Each row of a before or after table is a point. The points were changed in one or more steps. Then noise was added and the rows were shuffled. The steps act on columns, c1 being the first. Write out the steps. A step turns or swaps two columns, mirrors them in a line or flattens them onto one, adds a multiple of one to another, or multiplies or shifts one. Angles are multiples of 10 degrees, from the lower column toward the higher: turns from -170 to 170, lines from 10 to 170 but not 90. Use the fewest steps. Two steps may share a column if one is a turn and the other turns, adds or multiplies; they go together, in the order done. Otherwise the lowest column goes first.
In the rows, zero is written as 128.

Before (9 x 3):
120 94 84
113 155 174
140 148 173
138 155 173
121 117 154
131 130 93
117 123 177
106 106 192
111 149 107
After (9 x 3):
151 115 185
116 133 163
105 148 214
156 122 194
120 142 192
95 125 70
149 147 183
128 123 84
144 146 102
Steps: turn c1 and c2 by -80 degrees; multiply c3 by 1.3

Before:
119 155 172 144 150 153 129 98 152
151 140 101 133 113 111 109 71 139
116 150 101 186 116 131 216 127 85
114 153 121 185 67 101 158 137 106
124 105 131 194 107 108 169 123 84
114 138 108 129 103 102 131 124 80
92 162 141 183 185 140 106 104 162
99 139 142 109 182 105 125 65 204
After (8 x 9):
124 149 111 111 194 122 170 169 145
117 103 161 99 131 95 128 124 95
113 119 97 150 143 145 130 174 152
114 99 97 151 209 131 156 142 147
94 94 140 52 148 119 107 110 89
152 114 108 138 141 154 110 147 71
99 118 107 90 87 110 126 93 37
116 105 129 109 186 155 213 165 149
Steps: multiply c2 by -1; turn c3 and c6 by -80 degrees; turn c4 and c5 by 120 degrees; turn c8 and c9 by 120 degrees

Before (12 x 14):
101 167 116 123 149 53 94 125 165 104 143 102 79 141
176 170 200 187 127 111 153 83 113 121 84 151 135 165
104 138 94 175 168 76 70 108 155 170 170 91 76 153
170 114 184 143 125 130 162 81 115 119 52 94 149 160
142 156 75 148 162 88 46 146 176 126 126 114 101 139
131 127 164 127 162 75 126 163 93 106 104 125 188 114
166 117 177 98 173 111 135 170 148 113 143 140 145 119
152 128 172 145 72 124 156 100 104 128 93 142 165 188
161 133 199 143 81 153 138 85 80 151 49 143 113 126
137 95 141 167 138 83 119 157 141 81 130 124 123 116
171 114 145 127 142 55 146 123 145 139 100 152 141 116
113 100 140 116 166 117 145 116 125 71 122 163 196 94
After:
99 155 115 119 137 58 90 122 167 104 110 102 74 141
127 130 164 128 100 78 123 162 90 103 111 125 187 116
176 158 200 186 85 112 152 78 112 119 144 151 132 166
159 132 198 140 61 155 136 85 79 146 182 145 109 124
170 115 146 127 99 56 148 124 145 138 126 154 141 116
167 122 173 96 132 111 139 169 152 113 93 142 147 117
149 126 171 142 110 123 153 97 104 127 178 140 168 186
139 144 74 148 119 86 49 146 178 127 109 115 103 138
115 112 140 115 113 119 147 114 126 67 102 165 198 95
137 106 141 166 129 82 117 155 143 85 121 122 118 119
165 118 188 144 58 136 163 82 115 119 155 93 150 163
108 137 98 171 157 76 72 109 156 169 86 89 77 154
Steps: multiply c2 by 0.7; multiply c5 by 0.7; turn c5 and c11 by -110 degrees
